Each row is a point. Two turns around zero, p and q, are shown by what they do to some points. Where does a point land after both, in the order given? Backwards means that the second turn is done in reverse. Each puzzle has new turns, and all numbers are rounded.

Turn p:
[-5.0  8.4  8.5] -> [-7.5  7.5  7.5]
[-15.7  10.2   8.1] -> [-17.6   9.5   4.0]
[-2.6 -6.7 13.8] -> [-6.6 -8.2 11.5]
[19.1  4.0 -2.6] -> [18.9  3.9  3.9]
[  4.1 -15.9 -27.8] -> [ 12.7 -12.7 -26.8]
Turn q:
[ -0.6 -21.5  14.9] -> [  6.4 -25.0  -4.1]
[-1.1 19.0  2.3] -> [-0.8 12.3 14.7]
[ -8.9 -16.8  -9.6] -> [-11.4  -9.3 -15.4]
[-7.6 15.3  2.5] -> [-6.5  7.5 14.1]
[ 18.2   4.0 -10.1] -> [12.3 14.6 -9.3]
Where do these land?
q, then p: [-25.5   7.4  17.1] -> [-22.8 -14.9  15.9]
p, then q: [-12.5   5.1  -0.8] -> [-12.6   2.8   4.2]
p, then q: [ 9.1 -4.2  4.9] -> [ 9.6 -5.6 -0.6]
q, then p: [ 13.0 -13.7 -17.2] -> [ 12.6   6.9 -21.1]
q, then p: [15.9  5.3 -4.0] -> [12.9 11.2  1.8]

Turn p:
[-9.1 19.9  0.5 14.9 -1.3  2.3] -> [ -9.2  16.7   9.2   8.6  -6.8 -11.8]
[ -0.2  19.4  18.7 -12.1  19.4  11.6] -> [ 2.9 13.4 28.5 -1.4 17.0  9.4]
[  8.6  29.4   0.1   2.1 -12.0  -1.5] -> [  7.6  25.0   8.9  -6.6 -15.8  -5.9]
[-17.7  -1.1  -4.3 -10.8  -0.6   0.2] -> [-14.8  -5.4   2.6 -12.3   5.1  -4.1]
[ 12.2 -31.6  -7.9  -0.9  -0.8  -4.4] -> [  8.7 -21.9 -23.8   3.3   2.5   9.6]
[-11.9   1.1   8.6  -5.0  -1.0  19.8] -> [-16.0  -1.7  14.6  -0.1  -0.7  12.7]
[  7.5 -22.6   1.2   5.4  -5.7 -18.6] -> [ 14.0 -21.8 -14.5   4.5  -3.9  -7.5]
[ 10.6 -14.4 -17.0   6.3   1.9  -9.5] -> [  6.9  -4.2 -25.5   3.8   2.5  -2.5]
Turn q:
[ -9.1   0.5   0.2  -9.1 -19.3   1.7] -> [ -7.7   6.2  -2.8 -15.0 -12.6   7.2]
[16.7  0.1  6.2  3.7 17.5 15.6] -> [18.8 -8.7  5.7 15.6  9.2  9.6]
[22.0 20.6  1.7 -4.5  8.1  2.6] -> [24.9 13.2 -2.6 14.1 -1.1 -0.1]
[-10.2 -18.3  -3.3   2.4   0.3 -21.9] -> [-16.1  -7.0   8.2 -11.0   4.5 -20.5]
[-10.8 -13.5  -6.6 -15.7 -15.8  -8.3] -> [ -8.7   0.1   1.2 -27.9  -5.7  -4.3]
[ 9.9 18.9 20.4  3.1  4.3 11.6] -> [ 9.8 12.6  7.8 21.2 -4.3 15.8]
[-26.4 -14.1 -17.2   4.4  10.6 -10.8] -> [-23.4  -9.2  -9.5 -11.3  21.0 -12.3]
[ 7.9  5.8 -1.4 15.7 -5.8  9.5] -> [  2.4  -7.2  -8.0  14.3 -11.0   4.5]
Where do these land?
q, then p: [-9.3  8.5  1.7 29.4  9.2 10.1] -> [-20.6  -0.6 -11.0  24.6  -0.6  -7.9]
p, then q: [-7.8 -1.9 10.2 -6.7 14.6  4.3] -> [-2.3 -2.4 12.7  7.2 13.7  5.9]
p, then q: [-14.0   4.0  -9.1  -3.5  -1.4   4.7] -> [-10.7   9.4  -2.8  -7.5   7.6   2.6]
p, then q: [15.5 -5.9 -7.5 -4.1  4.1 10.4] -> [ 11.1  -6.7 -13.4   2.8   3.2  10.4]
p, then q backwards: [  1.0   7.2   4.0   9.0 -25.5   4.1] -> [  8.0   3.2   8.4   5.0 -25.1  -4.1]
q, then p: [ 22.0  11.8 -10.2 -14.2 -13.1   7.8] -> [ 16.1  13.5 -12.7 -11.6 -15.6  13.4]
p, then q: [-10.9  -2.9   9.8   1.9  10.6 -43.0] -> [  5.7  -1.4  23.9  -1.9   7.1 -39.1]
q, then p: [  3.5 -20.7   1.2 -11.7   1.5   1.7] -> [  9.4 -14.4   6.6  -6.7   8.1  11.7]

Turn p:
[ -8.5  -7.9   9.4   1.5  -7.6  -4.9 -19.8   9.2] -> [ -3.8  -2.4  14.8   3.7  -9.0  -7.7 -17.4   9.4]
[ 35.9  10.3 -10.7   9.3  -3.4  -7.1   7.7 -15.8] -> [ 22.7   7.4 -29.3  13.0  -9.0   2.8   8.3 -14.5]
[ -4.0 -11.2 -10.6   8.7 -12.6   0.5   8.1   0.2] -> [-13.8 -10.0  -8.7   9.7  -3.7  -5.8   6.4   2.2]
[-6.6 -9.7 -0.4  4.0 14.0 -2.9  8.6  8.1] -> [-1.1 -5.4  5.2  4.1 18.6 -5.1  4.8  5.3]
[ 1.0  0.6  4.4  3.9  1.5  2.8  1.9 -2.8] -> [-1.2  4.2  1.0  3.8  2.0  2.6  0.5 -3.4]
[ -6.1 -12.1   3.7   4.8  -2.6   4.5  -1.7 -16.3] -> [-11.8  -5.1   2.5   6.7   0.7  -0.2  -6.2 -16.2]
[-7.6 39.8 -3.7  9.6 13.4 -3.8 12.0 -8.9] -> [  1.1  35.6 -11.6 -18.8  10.1  -7.7  14.4  -6.2]
[ 3.3 17.2  3.7  3.4  3.2 14.7  3.6 10.0] -> [-0.7 17.3 -2.9 -3.3  3.0 14.5  4.0 10.8]
[-11.9  -6.5  -3.2   4.3  -0.6   7.9 -38.7   9.8] -> [ -9.7  -2.1   4.0  -4.4  -3.2  -3.2 -38.7  14.9]
[ -0.8 -11.9   2.1 -58.2   4.4  -7.3   6.6   0.7] -> [ 19.7 -36.6  22.9 -32.0  -5.2  12.3  12.6  -5.9]
[ 5.3 -8.7  5.3  8.7 -9.6 -4.3 11.7  5.6] -> [-1.5 -2.9  2.1 17.6 -4.2 -2.4 11.2  3.4]
Turn q:
[-13.6  10.9  -7.2  11.6  10.4 -10.6   1.4  -7.6] -> [ -9.1  -3.2 -11.7   6.1  14.7  -6.2 -14.8  -5.3]
[ -3.7 -12.5 -14.6 -11.9 -17.6   4.8 -16.6   4.8] -> [  3.9  -7.4   1.5  -8.9 -25.9   5.5 -10.8  13.7]
[ -1.3 -19.6  -1.9 -11.2 -13.8   7.6  -3.7  -8.4] -> [ -2.7  -5.6   7.2 -10.2 -24.8   2.9   1.2  -5.0]
[ -2.0  21.9   4.5  13.6  -6.3 -22.6  12.3   5.8] -> [ -4.3  20.4 -12.0   9.7  15.3 -21.6  -2.7   6.5]
[-10.3  21.7 -11.6  20.8  -6.2  -5.3  -1.4 -15.8] -> [ -3.0  11.2 -11.7  15.9   5.6  -6.9 -27.4 -10.4]
[-22.9  -8.2  -7.6   2.3 -10.9  10.3   1.3  -0.4] -> [-21.2  -1.9   0.4   3.2 -14.9   8.6 -10.7   2.8]
[27.4 -9.4 -2.8  7.7 22.6 10.2 10.2 -7.4] -> [ 17.7 -15.7  -0.2  14.2   7.1   5.9  21.3 -19.5]
[ -7.3   6.2 -10.0   5.9  -5.0  18.7  -1.7  -0.5] -> [ -3.1   3.8  -1.2  11.2  -6.4  17.2 -10.8  -0.4]
[ 16.7  18.0  25.1 -13.8  22.8 -11.3  13.7   3.9] -> [ 10.2  12.6  -2.3 -14.7  33.4  -3.8  25.1  -5.1]
[ 12.1 -16.6  23.0 -10.0   5.3   7.1 -11.6  10.2] -> [  8.3  -7.0  27.3 -12.7   1.1   3.6  17.0   6.1]
[  4.9 -12.4   3.1 -15.1  -1.2  -9.1  -3.9  15.4] -> [  3.4  -7.3   2.6 -13.9  -5.0  -5.2  12.5  16.7]
Where do these land?
q, then p: [ 24.8 -13.7   8.3  -7.5  12.1  -5.9  21.3   5.9] -> [  5.3  -8.1  -5.3   9.3   9.9   0.0  34.4 -10.3]
p, then q: [-20.2   9.4 -16.5  -3.1 -11.9 -18.7  -5.6  -1.8] -> [ -6.6   2.3 -15.1 -21.7  -7.7 -18.3  -2.1  12.5]
q, then p: [ 11.6   5.7  -0.4   1.5  21.8  11.8 -12.4   0.5] -> [ 8.8 -2.8 -2.3 12.4 14.9 19.2 -8.1 -6.3]
p, then q backwards: [ -5.3  -7.1 -17.3   8.5 -22.2   0.2  -5.3   1.6] -> [-14.6 -12.9 -18.0   3.2  -9.0 -10.3   8.1   3.2]
p, then q: [ 24.7   3.9   9.9  -7.9  -0.5  15.2  -3.0 -15.3] -> [ 14.8   7.1   6.9   9.7 -13.0  17.6  -6.1 -18.2]
q, then p backwards: [-23.6  -7.2  -6.2 -12.7 -12.2  -0.9   5.6  10.8] -> [-14.2   7.4 -11.8   0.1 -19.7  14.7  -4.8   9.2]
q, then p: [  3.9   2.4   4.1   7.4  11.9   9.9  12.6 -10.7] -> [ -7.2   6.2  -6.5   2.9  11.4   2.4   1.8 -18.0]
p, then q backwards: [-24.5  20.5  -3.1  11.1 -17.8  -7.6 -11.8  15.2] -> [-16.9  -1.8   9.4  -5.8 -31.4 -18.6   1.9  12.4]
q, then p: [  8.8 -13.7  21.1   2.5  18.8  -4.0  -1.4  -6.1] -> [  8.8  -5.6  17.2   7.4  13.1   0.8  10.1 -19.8]

Turn p:
[ -3.2   8.2   1.7  16.4   9.3  13.7 -16.7   3.1   4.9   6.1  16.8] -> [-3.4  0.1  8.4  8.8 12.6 15.1  1.3 15.1 14.6 -7.2 14.7]
[-11.5 -15.3  -0.2  23.8  -9.0 -11.2   5.8  19.5 -11.3 -13.3  10.5] -> [ -0.2  -8.7  22.8   6.2 -16.8 -18.7   8.5  14.7  -6.5 -19.1   2.6]
[13.1 -4.7 -2.4  1.2  5.9  7.9 18.9 10.4  4.0 12.5 17.6] -> [ 10.1 -18.1  -5.2  -0.2   5.1   0.5  -1.4  22.7  -7.9  12.3   5.5]
[ 18.0  -5.3  11.4 -20.6  -2.6  19.6 -20.7   1.0  -3.8  -8.0  15.4] -> [ 11.1  -4.3   2.6  -6.2  -2.3  31.8 -27.9   0.5   0.5  -7.1  -3.2]
[  1.4  17.0   1.7  -1.8   8.2 -11.0   4.3  28.7  -8.5 -16.1  15.2] -> [ 16.1  17.1  12.0 -14.9  -1.5 -13.5  -8.6  24.4  -2.7  -8.1   6.7]
[-12.2  10.3  10.0   7.1  11.6  -1.2  18.5  -9.4 -10.9  10.8   2.7] -> [ 4.3  7.4 13.2  8.0 13.4 -4.0 16.5  2.3 -7.5 19.2 -0.9]
[ -2.9   0.9 -20.2 -10.6   1.7  11.3 -10.1 -14.4 -17.4  16.3 -21.8] -> [-20.1  14.3 -21.6   9.4   7.3  15.5   6.3  -8.6 -14.4  -1.3 -15.3]
[-14.9  -4.0 -12.6 -12.2  -1.5 -19.8   5.7 -19.0  16.7   1.3 -16.4] -> [-22.8   1.3  -9.8 -11.1  -2.3 -17.0   4.4 -25.2   0.0  13.7   2.0]
[-16.9 -12.2  10.2   5.7 -19.4   4.2  -2.6  -1.4   0.3  20.0 -23.3] -> [-13.9  -2.6  -2.4  19.0 -19.8   2.9  16.1  -7.8  12.3   8.8 -20.0]
[  7.3  12.7   6.3   7.8 -13.9   1.3   5.6  -8.9  21.0 -16.3  12.6] -> [ 18.9  -7.4   1.3  -7.6  -6.2   1.0   3.5 -11.6  11.4  -0.2  26.4]
[ 14.0  -1.7  -2.2 -14.1   2.4 -21.6 -16.0   0.0 -16.9   1.1 -18.7] -> [ -3.5  17.3 -10.9   7.7   1.2 -11.8 -23.5 -11.3  -7.1  -8.1 -18.4]
[  7.7  -5.8  -3.7  -2.8   7.2   6.9   7.4  -9.6  21.8 -14.3 -10.6] -> [  3.4 -16.3 -10.5 -19.1   9.2  -1.5   5.0 -15.1   7.3  -2.7  -0.1]
Turn q:
[-1.9 -6.6  0.6 15.6  4.8  6.0 -7.0 14.5 14.0 12.6 12.4] -> [-16.1   9.5   3.3   8.4  13.8   8.1  -0.9   7.5   6.5  13.8  11.8]
[ 22.6  -4.0  -5.4  -9.2  -1.1   8.5 -11.6  -5.0 -11.7   4.7  -8.6] -> [ 16.6 -17.1  -5.6   8.0  -5.1   4.4 -11.7  -9.2  12.6   2.7   3.1]
[ 27.7  24.7  -0.5  -3.9  -9.5   8.1   6.7 -10.9  -7.5   2.1  -1.9] -> [ 31.1  11.9 -16.3   2.2  -8.2  -5.4  -6.4  -8.9  11.5   3.8  -5.6]
[ 14.0  20.6 -28.1  -4.9   2.9  18.4  -3.2 -21.8  -5.4  15.0  -6.7] -> [ 27.3   2.2 -23.7   9.0  16.8   1.5 -20.7 -17.8  -1.0 -10.9   4.7]
[ -6.2 -12.6 -12.0   0.2   0.5   1.3   6.4  10.7  -6.1   9.2  28.2] -> [ -6.9   4.8  -0.8 -14.5   2.3  22.6  -3.5   5.9 -10.1   9.9  19.2]
[ -5.6  16.2   8.6  -2.9   3.1   3.8 -11.5  -2.9 -13.4 -10.8  -5.2] -> [15.1  0.8 16.4  1.0 -1.2 -9.4 -9.3  5.3 -0.6 -8.8 -9.2]
[ -8.3  -5.1   3.3  12.9 -12.2 -10.7   1.3  -0.5  -0.1 -28.6 -13.7] -> [ -1.1  -2.8  10.8  13.0 -16.0  -9.7  23.8   6.9 -10.6 -12.8  -3.3]
[-12.2 -16.2   1.3  10.1  19.4 -21.6  11.1  21.5   3.5  12.0   7.5] -> [-24.8  -8.5  -1.1 -17.9  13.6  -3.4  12.0  20.4  -5.1  15.2  11.7]
[-13.5 -16.3  24.5   7.7   2.2 -11.0   4.6 -14.3   4.7 -14.9   0.1] -> [-13.6  -1.7  23.7  -7.3  -4.9  -9.9  23.8 -12.3  -4.1  -0.2  -6.5]
[ -8.6  -7.0  11.0  -9.4   5.7 -16.1  -2.0   4.2  19.5 -24.1   1.1] -> [-21.4   0.5  11.4  -8.9 -10.4  -5.1  15.1   6.4  11.5 -19.4  -5.0]
[ 10.7  20.8 -15.0 -13.5 -20.5   7.6  -9.9 -11.5  -7.3  28.3  -7.0] -> [ 14.4   4.3 -23.7  11.0  -5.6  -5.3 -36.4 -15.1  -5.2   4.3  -0.7]
[-18.7 -14.5  11.6  -2.7   4.8   5.7  15.1  16.1   9.7  -5.6  -6.3] -> [-20.4  -4.0   5.7  -3.8   4.8  11.6  14.4  11.1  -5.4   2.4 -20.2]
Where do these land?
p, then q: [ 2.9  5.5 16.5 21.8 -9.9 20.9 -8.3  8.6  2.1 -9.1 -4.6] -> [ 1.8 12.1 -6.4 12.6 -4.4 11.4 25.6 -1.8 18.1 -0.2 -9.3]
p, then q: [ -5.4  -4.8  -5.4  -7.6 -17.3   0.7 -12.2  -0.6  10.7   0.7   1.9] -> [ -8.2  10.6   3.2   9.1  -7.8   9.5  -6.8  -8.7 -10.6  -6.9   1.1]
q, then p: [  8.1   5.1 -24.2  -7.6   4.6 -36.4 -15.5  -1.1 -23.3 -12.5 -11.2] -> [  0.9 -16.3  10.5  -5.8 -24.3 -15.1 -33.7   3.4 -17.4 -19.3   9.8]
p, then q: [-12.1 -13.0   2.6   1.9  -2.9  13.4  19.4   3.3  -3.8 -12.3   4.9] -> [  1.9 -11.7  -0.8  -9.0 -14.0  10.4   7.3  -3.6  -2.7  13.9 -17.3]
p, then q: [ 17.1  -2.7 -18.9 -18.1  21.0 -21.5   7.1 -18.8  21.6 -14.3  -1.2] -> [ -5.1 -21.1   4.0 -27.7   4.7  -4.9 -19.7 -15.0   1.8 -23.0  22.8]
q, then p: [  0.7   9.1  29.3   4.8 -13.4  18.7  -8.3  -8.4  -8.7  -7.7  19.6] -> [ 25.3  11.1  -4.9  18.0   0.6  12.1  -1.0 -12.9  22.0  15.6  -1.4]
p, then q: [ 11.9  -6.0  -6.5   7.6 -12.0   5.5   5.4  -8.4  -4.9  10.6  -3.0] -> [  8.5  -4.6  -3.5   8.3   3.3   7.1  10.4  -2.5 -11.9   5.5  13.2]
p, then q: [ -3.8   6.7 -16.1  -1.9   9.5  17.4  -5.2  -5.5 -12.6  -7.3   4.7] -> [ 17.7   1.0   8.4  -9.1   8.8  14.0  -1.4   8.9  -2.4  -7.9 -10.8]
p, then q: [ -5.1  -3.9  11.1 -24.7  21.6 -22.4   1.7   1.0  18.5  17.7 -23.3] -> [-26.7 -14.1 -16.1   1.0  16.8 -28.8 -22.5  -7.1  -2.9  -9.4  -2.5]
q, then p backwards: [-15.2  -8.4   9.9  24.2  -0.7  13.9   1.8  -5.6   1.1   5.9  12.1] -> [-17.2   9.1   6.1  -0.6  11.2  -0.1   4.8 -21.5 -16.3   6.4   7.8]
p, then q: [ 5.0 -7.5  5.3  0.9 10.3  3.0 -0.1 20.0 -0.6  7.8 11.1] -> [-11.2  -9.7   3.9   7.8  -1.1   3.5  -2.3  18.1  10.5   7.5  -1.3]
q, then p backwards: [-10.9  17.1  11.2  16.2  -9.8   3.9  12.5  17.0   9.3  17.5   4.8] -> [ -9.2  16.4  -3.2 -15.1  11.7  -9.5   4.4   6.7 -15.9  24.6  -5.1]
p, then q backwards: [  6.6   3.1 -14.9 -17.5  -0.9 -17.1   1.6  -1.6  -9.3   3.1 -15.9] -> [ -9.5  16.1  -2.3  -4.4 -14.2  -7.6  11.8  -8.4   7.5  17.6  -4.1]
